Rows are points. A path goes straight from each point to the next, and from the last back to the first. The post is the endless flat space through its rows: a point in 2 columns, a line in 3, a plane in 4, and so on, so that a path can go around it. Count how often the path circles the post. Going back the other way cancels.

Post, 2 rows:
0: -146 -113   21
1:  112  126   12
Path, 20 rows:
0:  198   31  -69
1:   27 -245  186
2:    7   81   95
3:  -35 -106  343
4:   30 -318  157
5:  -71 -190  -64
6:  -44  -11  -84
7:   47  167   19
8: -153   12  296
9:  -30   97  -32
10:   51   93 -196
11:  -21  111  -94
12:  243  331  178
13: -216 -315  329
14:   14  253   19
15:  155  249  -85
16:   84  142 -173
17:  -21  269  -78
18: -315   40   50
19:  -70  228 -319
Times around: 0

Post (8 x 9):
0:  -67  219  -70  -26   72 -331  274 -261  145
1:  -86  203   49  -40  168 -320  -24   -1   77
2:  -90  -61   41 -238  -27  164 -315  237 -235
3:  -83  269  201   78  -75 -270   23  -66  135
4: -213 -305  121 -153  -39   87 -139  190  -99
5:  -92  190  111   54   90  -28   92  175  146
6:  -38    9  -40   20  -34  -10 -167   33  156
7:   45 -221   -5   48  -39 -107  106   38 -121
Path, 24 rows:
0: -196  179    9   98   46 -247  331  173   -1
1:   47  -30 -225  -96   -8  -62 -125 -151  -87
2: -195   56 -158   23  -53 -261  -81  -40   83
3:  -12  -28  115   28 -157  -15 -118  229 -208
4:  -35   54  168   56  -33   32 -352  283 -197
5:   -8  163   22  106   56 -161   22 -198  212
6: -256 -394   64 -301  238 -151    7  153 -130
7: -109 -317 -153 -321  161 -301  -62  -99 -181
8:  -46  -18    2 -114   23 -123  136  119 -258
9: -233   20  141   63 -124  104 -240  300 -168
10: -167  163  209  -90   38   67 -116   -9   99
11:  -66   74  -49   76  167   56  247   74  441
12:  270   74 -253  160 -103 -240   67   72   92
13:  130  317  139   -1  117 -396 -106   92    7
14: -224   15  306 -218  129 -121 -269  137  -22
15: -105   41   48  -59  -30  -66  276   65  105
16:   31  -21 -177   71 -112 -255  298 -131  -60
17: -207 -166   20  -15  110   48   92  117   19
18:   36   30   38  -65  294 -150   -2  130  -97
19:  -64  278  -93   33   51  183  226  -37  310
20: -179  205  210   38 -282   51 -102  -42  -10
21:  -22 -140  237  121   42  177  -92  292   56
22:  -75  -90   99  -88   -3 -146   -4 -260  413
23: -355  142  184  125  -24  -51  544  205  510
Times around: 3

Post:
0:  186  -35  121 -109  129   55   10   98   11  259 -102 -435 -107 -172
1: -131 -157   -4  209 -210 -323  -67 -133  174 -176   61  200  -40   88
2: -104 -149   64  -14   31  118  -31  160    9 -153  247  182   95  -99
3:   -8   12    4  -28   36  -91   47  -66   44 -317  132  120  186  281
4: -161  157 -194   26 -183  233 -130  -20  132   14    3  -87   87  -49
5:  184  158   96 -208 -214 -170   79  120  177  133   82  -18   91   95
6:   36 -110 -157  145  -36   22  -51  -55  -62 -216  175  -58 -203 -100
7: -200  293    0  -72   -9  184   -2  109 -141  138 -286 -254  216   20
8:  -10  277    2   75 -191   85   60  199   82  310 -306 -130  260  298
9: -268  -57 -115  140   86   83 -161  113   -8 -115 -122 -118 -201  -24
10:  -89  106  111  112 -138  -34   79  136  238 -130   14  -73   43  -93
11: -275    5   -2  391   36  -90    8  -55   65  106 -135  -70 -325   72
12:  142   51 -165 -248  115   43  160  -97  -82 -115 -162   87  101  -51
Path, 26 rows:
0: -196  191   -7  357  -57  -17  167   49  254 -294   23 -107 -159  180
1: -152  348  235 -134 -159  291   93  240  -21    2 -271  -30  298  -72
2:   49  334   77 -113  -99 -100   63   92 -114   59 -215   26  124   27
3: -120  113   17   40  -29   77   -3  115  -93 -164  -52 -152  265 -337
4:  -34  -55   17 -185 -264  -95  -69  268  -39 -138  139 -113  181 -229
5: -321  214 -145  -82 -158   41   -8   61  173 -117 -189   75   -7  -33
6: -143 -123   38   43  -98  216 -176  254  -78   20  491  120 -176  203
7: -205   92  182 -209  -74  174  -99   75 -108   92 -117 -112  -43  -68
8:  277  105   27 -115  -69   74   40   30  -38   -6   37   21  241 -100
9: -121   42 -311  423 -320  -21 -167 -101  221 -104    0  -51   53  -43
10:   28   93 -107 -242  -73  211  137  182  -47  -41   82  288  446   56
11:   42  222 -145  100 -179  160  147  -46  198  -37 -146 -264    0  -62
12:  213 -101  186  225 -311 -101 -147  193  164  -12   19 -204 -182   63
13:  -17  148  157   39 -167   14 -306  132  -24  261  174 -256   35   92
14:   82  213 -222  -79 -352  -36  -41  207  246 -319  168  -56  106 -230
15:   23  -92  -85  173 -195   84  -52  346  343   46  296 -300 -360  -20
16:  -58  -83 -235  -50  -25 -229 -126 -268   -4 -180    9   78 -163  530
17:  -64 -358   37  341 -135 -249 -325 -230  178 -183  139 -185 -261  -43
18:  161  224 -492 -163   -4  124 -135  -69  -17   -9 -124    7   78   63
19:  -70  -62 -161  100  -28 -228 -296 -269 -159  -17   47 -464 -207  168
20:  -88 -254   81  -26  112  -45  214  129  341  200 -299  -94    0 -248
21:  -23  -32  -12 -270   35   22  -75  -39  -19 -231  173  -21  -21  -29
22: -128  -83 -106 -165  231  127  -65 -180 -268  -99 -259  103  172 -121
23:  322  185  138   97  -88 -422  205   13   90  -48 -108 -217   49  112
24:   94 -188   45  -34  -45 -163 -233  232   -9  -56  326  102   72   76
25:  135 -152  112  157  -13 -221  247  -56  160  -29  -84  -57  172 -164
Times around: 5
